Each row is a point. The window is the flat piece filled in between its corners: a triangle in 3 columns, a solid with four corners in 4, and so on. A path goes straight from each point to the next, and from the last back to the first. List the points from which the path goes on through the window.
In the rows, 128 means zero.

Window, 4 rows:
[[135 101 116 131]
 [114 130 198 170]
 [172 160  34 127]
 [112 141  67  91]]
Path:
(1): [104 132 158 173]
(2): [112 133 108 190]
(3): [155 137 138 145]
(4): [139 138 176 134]
(5): [102 129 144 196]
(6): [125 154  59 190]
(7): [182 146 101  82]
(8): [165 154 120  86]
(9): [115 133  64 180]
(10): [120 123  84 174]
(11): [167 141  91  97]
(12): [162 138 170 129]
Through the window after points: 4, 6, 8, 10, 12

Window, 6 rows:
[[ 78 190 192 114 107 177]
 [166 150 136 140 181 145]
 [186 141  83 114  74 106]
 [111 141 192 133  89 174]
 [ 93 157 123 182  64 147]
 [ 97 115 145 134 208 176]]
Path:
(1): [122 166 149 114 115 186]
(2): [136 158 127 136 170 208]
(3): [ 99 126 204 149 186 114]
(4): [164 139 110 126 104  73]
(5): [174 146  93 116  76 138]
(6): [129 163 144 137 117 182]
(7): [106 144 170 148 124 113]
(8): [ 94 159 165 129 122 133]
Through the window after points: 4, 6, 8

Window (8 x 8):
[[142 121 117 120 140 166 114 125]
 [ 98 196 163 147  68  75 199 139]
 [101 161 216 153 120 126 179 148]
 [ 58 137 152 138 117  96 143 119]
 [165  40  84 173 160 116  94 133]
 [163 112 130  96 172   7 132  96]
 [140  47  87 123 170 140 158 132]
 [158  13 107 109 117 124 100 135]]
Path:
(1): [115 123 131 107 118 100 107 171]
(2): [101 154 141 131 124  84 130 208]
(3): [108 143 156 146 125  96 173  96]
(4): [106  88 148 181 109 150 145  56]
(5): [138  99 125 132 149 135 130 200]
(6): [109 124 107 126 133  90 143 173]
(7): [147 113 162 144 100 145 176  71]
(8): [125 139 157 117 131  89 155  97]
(9): [103 136 149 110 133  87 150 159]
(10): [113 124 142 136 133  91 127 203]
(11): [135 122 153 148 142 115 162  80]
(12): [140  89 140 134 124 111 129 107]
Through the window after points: 6

Window, 9 rows:
[[134 164 130 137  60 135  91 227 155]
 [121 103 203  97 127 155  82  88  59]
 [105 200 166 160  93  92 174 157 125]
 [179 161 119 126 206 216 175 123 165]
 [133  99  39  80 116 114 184 153 191]
 [158 118  35 116 110 136 139 101 126]
 [144 170 154 122 106  81  74 144 118]
 [195 162 151  91  49  78 175 156 136]
 [184 130 131 194 138 165 144 222 206]]
Path:
(1): [162 127 112 101 139 120 156 185 102]
(2): [140 138 151 125  70 149 127 105 150]
(3): [142 157 157 123  94 145 123 126 160]
(4): [172 154 133 134 116 133 135 190 113]
(5): [165 101 127 135 124 105 166 191  60]
(6): [148 175 147 112 101 156 122 107 191]
(7): [127 140 129 122  86 152 137 132 189]
(8): [165 128 116 130 130 149 152 173 114]
(9): [151 124  82  81 109 110 159 160 101]
(10): [112 165 119 117  88 126 125 120 179]
(11): [122 143 126 124 119 163 121 132 173]
(12): [169 138 109 153 159 135 143 196 127]
Through the window after points: 5

Window (11 x 11):
[[148 170  90 117 113 138 216 157 111 140 167]
 [113 166 172 122 188 125 157 144 115 126 121]
 [ 70  69 144 124 148 145 144 115 116 140 163]
 [ 63  86  85  99 132  62 159 206 156 157 212]
 [165 112  66  97  97  84 146  75 146  72 101]
 [108  67 137 149 174 107  93 138  77 121 176]
 [126  78 171 176 169 132 146  81 175 165 135]
 [162 138 131 148  70 202 165 196 128  73 191]
 [129 147 161  90 117  73 173 162  89 110 154]
 [174 100  99  67 136  87 176 146 169 151 115]
 [150 116 103 144  88 158  94  60 130 133 109]]
Path:
(1): [106  79 115 153 150 103 157 151  92 111  96]
(2): [120 115 133  90 119 121 148 110 139 128 175]
(3): [128  90 125  62 140 119 140 149 175  94 249]
(4): [ 96 115 126 146 134 114 171 164 108 145 125]
(5): [114 108 118 144 119 116 152 152 123 138 129]
(6): [133 120 129  99 143 146 121 112 133 141 203]
(7): [131 133 119 100 127  99 142 117 129 103 183]
(8): [142  81 103 148 131 117 156 140  95 126  80]
(9): [121  99 117 142 126  99 159 182 140 144  84]
(10): [102 153 140  94 170 122 158 120 124 128 226]
(11): [132 140 129 105 134 111 163 129 138 130 164]
(12): [126 116 134 145 124 111 185 166  86 125 122]
Through the window after points: 1, 7, 9, 11

Window, 14 rows:
[[119 134 135  92 123 204 128 167  90 140 146 174 101 164]
 [103 186 144 152 122 146 117 115 200  75 111  93 114 143]
 [127 108  89 129 119 140 119 171 161  66  83 110 150 126]
 [137 191 103 145 124 136 132 127  95  84 126  96 145 126]
 [110 147 143 162 128  76 150 135 194 114   7 105  93 108]
 [136  51 110 151 143 103 124  84  80 103 122 103 201 150]
 [127 125 128  70 119 139 136 160 109 142 111  23 145 121]
 [ 94 126  54 110 103 194 121 127 113  90 109  84 117 150]
 [143 186 141 127  89 173 217 130 129  80 117 110 176 205]
 [113 107  83 143 129 157 172 131 106  98 156  84 152 117]
 [ 68 176 145  91 166  99 129 135 160  78  66 161  60 106]
 [135 124  83 106 161 150 128  99 179 113  67 116 120 107]
 [ 66 177  67  92 107  59 121 102 154 158 141 142 164 118]
 [ 64 158 121 131 186 171 153 106  79 131  95 117 193 110]]
Path:
(1): [120 137 103 117 148 151 137 150 112 121 126 132 115 193]
(2): [102 146  99 116 165 108 119 146 132 132 112  99 132 154]
(3): [107 141 109 102  89 140 144 123 140  96 106 119 146 109]
(4): [117 162 118 116  91 162 125  70 106  99 113 117 149  83]
(5): [112 162  88 135 157  82 143 179 138 116 117  92 141 172]
(6): [ 98 141  97 129 157 159 144 148 126 119 124 103 148 171]
(7): [105 143 136 117 123 156 142 105 102 105  99 136 142  75]
(8): [104 144 113 116 108 162 135 111 126  91 109 115 141 114]
(9): [ 98 163  93 108 177 129 128 140 147 107 118 111 115 164]
(10): [109 146  97 124 160 134 132 133 140 103  84  98 123 144]
(11): [116 147 136 119  97 144 130 103 141 103 102 122 151 105]
(12): [102 160 149 101  89 188 156 127 120 105 110 135 151  87]
Through the window after points: 2, 4, 6, 12

Window (14 x 14):
[[141 121 139 167 107  99 178 138 141 209 179 112  88 116]
 [ 60 137 133 210 153 167  91 154 166 109 134 159 118  89]
 [ 83 162 186 115  95 101 123  78 130 128  50 139 152 115]
 [192 101  87 162 143 139 143 156  32 168 173  76  67 103]
 [155 120 163 128 124  23 138 173 124 196 138  66 119 129]
 [147 201 109 148 154 168 161 168 167 192 113 190 190  96]
 [168 127  74  97 185 140 112  62 162 178 117  86  98  86]
 [ 86 144 106  84 159 152  98  93 134 136  80 171 107 183]
 [ 96 140 154 179 159 147 205 140 169 115 147 107 130 116]
 [ 77 227  89 100 110 121  90 150  95 176 149  73 115 103]
 [ 70 122  88 136 148 169 162 105 156 164 130 145 205 162]
 [ 65 100 138 140  87 169 127 163 127 110  87  88  94 125]
 [ 45 130  50 138 136 146 231 177  97 155 148 188 158 108]
 [ 99 126 144  40 109 116  55 140 117 143 174 111 120 141]]
Path:
(1): [ 82 141 160 139 171 157 129 138 134 182 139 115 142 120]
(2): [115 110 141 135 171 161 158 137  99 240 162 114  99  66]
(3): [119 143 105 152  80  96 143 141 152 108 132 121 118 171]
(4): [114 128  96 133 114 112 153 133 160 125 119 142 125 126]
(5): [ 83 148 148 152 152 144 103 155 115 173 135 105 123 112]
(6): [ 64  89 194  81 192 152 130 131  87 148  99 111 112 123]
(7): [114 181  81 150  77 120 109 114 166 136 124 151 141 132]
(8): [115 139 113 156 126 134 146 143 149 123 139 130 116 108]
Through the window after points: 2, 4, 6, 8

Window:
[[153 165 148 131 112 170 131 172  52 140 173 127 156 125]
 [152  49 136 141 131 195 157 173 117 112 130 109 149  66]
 [112  95 154  90 218 127 149  95  96 101 134 120 140 131]
 [134  96 152 107 200 137  74 143  63 156 183  94 186 175]
 [124 172  97 141 164  70 141 115 101 179  69 126 149 191]
 [115 178  73 101 129  56 114  65  91 155  97  72  95 138]
 [102 184  88 123 117 161  67 191  49 131  50 113 144 209]
 [111 108 149  99 168 186  96 152  50 216  95 107 135 105]
 [164  90 158 149 122 191 124 114 113 122  64 133  84 155]
 [135 122 113 105 177 197 126  91  55 107 147  78 189 170]
 [111 174 167 157 118 131 110  79 150 136  80 119 133 154]
 [137  84 134 115 157 164 104 139  72 142 151 181 200 124]
 [101 109 112 177 141 177 123 133  73 158 114 115  88  90]
 [ 76 120 134  91 142 138 129 104  89 194 158 102 128 165]]
Path:
(1): [119 132 116 135 159 146 127 120 128 131 121 122 123 150]
(2): [114 122 209  96 121 146 106  77  20 160  98  85 198 123]
(3): [114  73 175 135 132 142 150 111  60 174 109 111 146 151]
(4): [121 159  90  93 177 189  92 133  93 135 142  97 150 131]
(5): [137 154  87 134 148 167  83 133 100 172 112 141 133 164]
(6): [ 83 124 181 106 131 133 132 148  45 130  71  80 153 143]
(7): [117 125 147 116 150 125  91  90  41 140  87 115 145 147]
(8): [129 150 110 135 159 155 152 148 161 161 142 114 119 166]
Through the window after points: 1, 3, 5

Window:
[[ 91  36 191 141  71 112 120 113  31  25 146 130 154 169]
 [137  78 200 121 130 124 111 156 156 119 158 176 138  97]
 [172  67 118 171 112  68  74  61 188  47  97 171 160 110]
 [161 144 152 236 113 158 170 150 170 108 107 110 119  88]
 [147 178 139 160 106 154 115 175 124 149 189 216 116 147]
 [131 154 149 127 123 135 124 150 127  92 174 150 207  89]
 [118  10 103 101 148 139 159  91 101 144 151  59 114 131]
 [120 148 126  69 135 142 107 121 163  85 150 104 104 120]
 [140 144 125 119 191 186 117 139 107 148  84 100 111 147]
 [117 149 102 171 158 119 184 206 124 181  88 147  96 157]
 [163  76  79 114  87 174 147 138 156  88 139 189 114  97]
 [176 136 101 151  69 107 112 152 108 105  79  75  71  73]
 [193 160 140  51 175 111 139  63 167 155  67  99  88 123]
 [157  92 147  87 145 130 122 155 114 102 158 108 163 192]]
Path:
(1): [154 129 131  93  83 137 127 116 153 136  87 126 117 118]
(2): [138 124 142 112 110 130 109 129 129 142 108 127 133 126]
(3): [158 103 114 177 199 128 177 169 107  66 205 103  91 164]
(4): [183 109 143 114 196 104 156 176  90  94 131 156 126 121]
(5): [135 134 144 118  99 137 118  95 154 118 117 110 131 116]
(6): [115 142 155 174  62 166 119 153 183 159 150 136 167 158]
(7): [173 125 119 129 171 117 139 150  77 103 132 171 102 109]
(8): [160 117 130 134 221 126 139 124 115  95 180 134 132 125]
Through the window after points: 4, 8
